Each point is reached from the start by the listed moves, each made 0, 1 or 2 times, or once backwards (-1), plus a little noise. Say if it took an odd or an even number of moves. Then give how often each move was made.

Moves:
(1): [ 39   6  -5 -15  -1]
(2): [-12  37   4 -13 -35]
Start: [-7 48 -5 -2 33]
Points:
[-45  42  -2  11  34] -> odd (-1, 0)
[ 20  91  -6 -31  -3] -> even (1, 1)
[ 3 10 -7 10 67] -> odd (0, -1)

Moves:
(1): [ 36  18   2  -3  20 -49]
(2): [  1  44   9 -24  11   1]
(3): [-31  10  13  30 -16  -4]
(4): [  1  17 -26  32 -13  20]
Start: [  5  12  -2   5   4 -10]
Points:
[  6  84  40 -75  40 -28] -> odd (0, 2, 0, -1)
[-23  67  20  12  -1 -13] -> even (0, 1, 1, 0)
[-20  33  50  28   6 -86] -> even (1, 0, 2, -1)
[-31  -5  -3   9 -13  37] -> odd (-1, 0, 0, 0)

Moves:
(1): [  9 -12   2 -21  -6   3  14   7 -12  -3  -1]
(2): [ 19  -2  16 -13 -17   9  11 -14  12   5  12]
(3): [  3 -11  42   2 -14   2   3  17   5   0  15]
(4): [ 14 -16  15  29  12  11  -9 -11 -16  11  20]
(5): [-11  -4   5 -18  17   4 -19   5   4  -4  15]
(6): [-14  13  -2  -4  -4  12   4  -7  -5   2  -3]
(7): [-15 -25   2  10  15  -5   9 -19   0   5  -2]
(8): [ 3 16 -5  5 29  5 10 19 12 -2 -5]
Start: [ 0  8 -5  2 13 10 -8  6  4  0  8]
Points:
[ -24    7    2   14   38   18 -100   12  -16    1   55] -> odd (-1, -1, 0, 1, 2, 0, -1, -1)
[-61 -13  80  18 110  31 -15  37  53   2  50] -> even (-1, 0, 2, 0, 2, 1, 2, 2)
[53 35 25 25 30 58 49 -5 26 20 22] -> odd (0, 2, 0, 1, -1, 1, 0, 2)
[-46  73 -62 -61 104  27 -18  39  41 -21 -16] -> odd (0, 0, -1, -1, 2, 1, 0, 2)
[-111  -26  -10    8   63   14  -57  -47   -8    7   23] -> odd (-1, -1, 0, 0, 2, 2, 2, -1)
[-15  74  -6 -37  38  23  22 108  20 -26 -22] -> even (1, -1, 1, -1, 0, 1, -1, 2)

Moves:
(1): [ 19   0  -6  16   0  -3   6 -11  14  25  10 -12 -26 -10]
(2): [  4  12   1   2 -17   6   6  14   7   3   1  -2  11  -3]
(3): [ -4 -12  12 -13 -21  15   0   9   1 -10  -6 -11 -17   9]
(4): [-17 -13  11  19 -21  -4 -10 -23   5  -9  -5   5  -8   9]
(5): [ -3   1   6  18  30  -1  -8  -1  -7 -10  -8   3  -5  -2]
(6): [ 0  0  8  5 19 13 -7 -1 17 -1 -4 13  0  0]
(7): [ 11  18  21  10  -4 -16  10   8 -15  16  14   4   8 -20]
(8): [-13   9  14  -7 -16 -20 -13  25   5 -10   1   7   4  -3]
(9): [  8  -4  14 -10   0  -4   7  -1  24 -13  -4  -7  -4   1]
(10): [ -2  20  24  12   8  -1  -6  -1  -6  16 -10 -10  10  -5]
(11): [  1   5  -4   5 -10   7 -16 -11   4  -9   7   9 -18   7]
Start: [ -7  -8  -2  -9   6  -6   6 -10   0  20 -12 -12  -6 -12]
Points:
[ 19 -31 -14 -23  61  34  28 -24   2  58 -35 -68 -37  -7] -> even (1, -1, 1, -1, 0, 0, -1, -1, 0, 1, -1)
[-12  38  33  54 117  14 -12 -27 -37  48 -25  33  48 -37] -> odd (-1, 0, -1, 0, 1, 2, 1, -1, -1, 1, 0)
[  9  83 103  68 -28 -60  -5  58  -5  76 -10 -59 -24 -68] -> odd (2, 2, 1, 0, 2, -1, 1, 2, 0, 2, 0)
[ 37  80  87  56 -63 -30  -8  13  28  65   9 -59 -64 -48] -> even (2, 2, 1, 0, 1, -1, 1, 1, 1, 2, 2)
[-33 -33  -7  22 -97  40 -10 -68   0  19 -10 -10 -43  24] -> even (0, 1, 1, 2, -1, 0, 0, -1, -1, 0, 1)
[ -40  -29   64   13 -108   13  -37  -62   23  -34  -30  -38  -85   35] -> odd (0, 0, 2, 2, 0, -1, 0, 0, 1, 1, 2)
[  2  11  93  81  16  25 -29 -86  75 -10 -27  16 -47  -7] -> odd (0, 1, 0, 2, 1, 2, 1, -1, 2, 1, 2)

Moves:
(1): [  5   8 -17   6   5   1  -7   9  -5   4 -14 -29   3  10  10  -1]
(2): [-10   7   7   3  -9  -3  12 -15   4   2  -7  -1   0   1 -18  -8]
(3): [ 6 -6  8 -9  0  5 -2  0 -2  7  3 -4  3  1  3  4]
(4): [  4   2  -3  -8   1  11  -4 -14   0   3   5   3  -5   1  21  -2]
(5): [-18   1  -2   2   9  -1   3   8  12   3   4 -12   0  11 -11  -5]
(6): [  2 -11   3 -10   4 -10 -22 -10  -1   3  19   0   6  -2  18  19]
(7): [ -6  -2 -12   0  -8  -3   2  11  -8   3   6  -4  -1   1  -5 -14]
(8): [-15  17   1   9  -6   3   2   5 -10  10  -8   0   3   8  -6  11]
(9): [  5 -11  -3 -10 -10   0   3  -2   5  -5 -13  11  10   6  -2   2]
(10): [-16   3  16 -15  13 -10  -6  -3  13  19 -13  -4  -3   2 -11  10]
(11): [  1  -4  -4   6  11  -9 -11  -5   5  13   0   0   7   2   9   2]
(12): [  9  -3  12 -19   6   3 -16 -15   0  -7   7  26  16  -6  -2  -3]
(13): [ -5  -3 -17   8   7   2  -1  -2 -17   1  -3  -5   6   5  10  -8]
(14): [ -8  -3  -2   7   9   4 -21  -3   2  15  -5 -16 -10   1  -2   6]
Start: [-7  3  0  7 11 -2 -2 16  1  6  0 -8 -1 -7  2 -2]
Points:
[-75  29  35  33   9 -28 -47   0   4  98  -4 -42 -41 -10 -25  56] -> even (-1, 1, 0, 0, -1, 1, 1, 2, -1, 1, 1, -1, -1, 2)
[-32 -31  26 -23  35   4 -45  14 -25  38 -11  -5  18   6   8  62] -> even (-1, -1, 2, -1, 0, 1, -1, 1, 1, 1, -1, 0, 2, 1)
[  8 -12  23 -21  36 -27 -39 -53  31  24   0  10   0 -25  40  23] -> odd (0, 1, -1, 1, -1, 1, -1, -1, 0, 1, 1, 0, 0, 0)
[-74  20 -26  43  44 -24   5  41 -19  63 -13 -15  21  31  18  18] -> even (-1, -1, 0, 0, 1, 0, 0, 2, 0, 1, 2, -1, 2, -1)
[-105   16   51   -2    3  -22   24   32   42   46   17  -46  -32   -1
 -121  -28] -> even (-1, 2, 1, -1, 2, 0, 2, 0, -1, 1, -1, 0, -1, 1)
[-43  35   7  -1  88  15 -94 -61 -24  81 -11   9  31  10  61  27] -> even (0, 0, 0, 2, 0, 0, -1, 2, -1, 1, 2, 2, 2, 1)
[  7 -38 -60  26 -25 -17   0  41  19   1  -5 -21 -10   0  -2 -33] -> odd (0, 0, -1, 0, 0, 0, 2, -1, 2, -1, 1, -1, -1, 1)
[ 19  -3 -30  14 -43  13  48   7 -60 -28 -30 -16  42   8  -6 -35] -> odd (1, 2, 2, -1, -1, 0, 0, 0, 1, -1, -1, 0, 2, -1)

Moves:
(1): [ -4  -3   9 -10 -17   4 -16  12  -8 -11   2  -1   2   4  12   9   2   3
   3  -5   7  -2]
(2): [ -6   5  -2  13  -2   4  -7   0 -11   0 -13  12 -20  -4   0  -7   9   8
   2  -9  -2  -6]
(3): [  0 -10  21  -2  -1  -1  12   0   4   8   3  13  -2 -19  -7 -11   4  -4
  13   0  -9   3]
(4): [ 11  -4  -1   7  -2  10 -10  -5  -2  -3  -2  14  -1   5   5   0   4   4
 -12  -8  -1  -5]
(5): [  0   4   0  -1  14  -4  -6   1  -7 -13   4  -2 -17   7  -6   0   1   1
 -13   9 -14  -3]
(6): [-10   2  -5 -13   0   8  -5 -11   9  -5  -5  10  -9  -7 -14   8   6   0
   0  -9  -7   9]
(7): [ 14  -6  -4  -9  -5   8   4  -9 -21 -12  -7  -7  -6   4  -1  10  -2  -5
   5   9  -2  10]
(8): [  4 -14   1   2  -4   2  22  -7   4   0 -15  -4  -2  -8   8   1  13   6
  13   2 -10 -13]
(9): [  6   4  -2 -11   4  -8   1  -5  -3  -2   1   2  -2   5  -1   3   8   1
   4  -9   5  -9]
(10): [  3   4  -1   3  12   4  -5   0   1   9  -9  -2  -1   5  -4  -1   0  -1
  -2   4  -1 -13]
(11): [ -3   3  -5   3 -10   8   7   0   0   4  -5   8  -1  10   2  -9   4   0
   3   4  -1  -2]
(12): [ 12   7   4  -1   1  -9  13  -3  -1  18  -3  24 -18   8  12  -6 -13  10
   9  -4  -4  -9]
(13): [ -1   2   7   2   2  -8  15  17   1 -10 -11   5  -6  11   9   7   4   2
   1 -10  14   1]
(14): [  7 -12  -5   5   3  -1   3   0  -6   0   3  -3   4   7  -6   7  -5   0
   1 -10   3   7]
(15): [ -5   4  -2   2   2  17  -3  -6  -2   1  11   8  -7   0  20  -5   3  -6
  -3  -1   1 -14]
(16): [  0   2   9  -5 -13   6  -2  -1  -9  16 -13   2  -1   1   2  13  16  -7
   1  11  -8  -2]
(17): [  4   7   4   1   1  16   2 -16  -1   5  -5  -1  -8   6  12   4   5   8
   4  -4  -2  11]
(18): [ -4 -13   5 -11  -1  -6  11  -3   7  -3   7   2   8  -2 -11  -1  -4   4
  -8   0  11   2]
(19): [ 3 -2  3  6  2 -4 -2  6  2 -7  7  6 -4 -5  2 12  9  8 16 -6 13 -6]
(20): [ 12   5   4  13  -1  -6  12  -2  13   1  -1   2 -18  10  -2   1 -12  -1
   0  -5   7  -5]
Start: [  7  -3  -1  -1 -12   3   7   0  -9   8  -6   2   6 -17 -10  -7  -2   1
  -1 -10   4   0]
Points:
[ 21  19  -4   0   9  -7  26  -2   0 -13  43  84 -39  51  22 -24  -3  39
  -7 -79  52 -21] -> odd (0, 0, 0, 1, 1, 0, -1, -1, 2, -1, 2, 1, 1, 1, 1, -1, 1, 1, 1, 0)
[ 29 -67  15 -41 -37  54 -32 -23 -43 -35  52  42  34   1 -43 -23   6  -8
 -19 -53  39  -6] -> odd (2, 0, 2, 2, 0, 0, 1, -1, 2, 1, 2, -1, -1, 2, 1, -1, 0, 2, 0, 0)
[ 23 -41  20  36 -14  29  50 -36 -59 -37 -11  15 -81 -74  -5 -10  69  -5
  31  45 -32 -71] -> odd (-1, 2, 1, 0, 2, -1, 2, 2, 0, -1, 0, -1, -1, -1, 2, 1, -1, 1, 2, 1)
[ 85 -31 -35  35 -11  16  84 -52  -4  32 -67  -7  -3   4  -8 -32 -38  28
  19  33  -5 -41] -> even (-1, 0, -1, 1, -1, -1, 2, 2, -1, 2, 1, 1, -1, -1, -1, -1, 0, 1, 0, 1)
[119 -17 -38  19  16  16  72  -9 -38 -41 -35  50 -51  99  42  49   2  29
  35 -71  73 -72] -> odd (0, -1, -1, 2, 0, 0, 2, 1, 2, 2, 2, 1, 2, 2, 1, -1, 0, 0, 2, 1)
[ 49  19  16 -77  13  30  61 -67 -43  55 -27  57 -76  60  -5  37  30  18
  26  13 -13 -34] -> odd (0, -1, 0, -1, 2, 1, 1, 0, 2, 2, 2, 2, 0, 1, 1, 2, 2, 2, 1, 0)
[ 44 -48  61   3   3  22  14  35 -65 -80  -9  11 -90  23  -7  81  28  -1
   3 -40  69 -40] -> odd (2, 1, 1, 0, 2, 0, 2, 0, 0, 2, -1, -1, 2, 2, 2, 1, 0, 2, 2, 2)
[  2  10  61   9 -45  26  -5  31   1  -1 -42  78 -22 -17  61 -38  30  26
  17 -94  22 -16] -> odd (2, 1, 2, 2, -1, 0, -1, 0, 1, 0, 0, 0, 2, -1, 0, -1, 1, -1, -1, 0)
[  58   10    9   18    3  -25  -46   35 -121   16  -25   39  -94   24
    6   28   10   32   57  -10  -11  -82] -> even (2, 2, 0, -1, 2, -1, 1, 0, 1, 2, 0, 2, -1, 2, 0, 1, -1, -1, 2, 0)
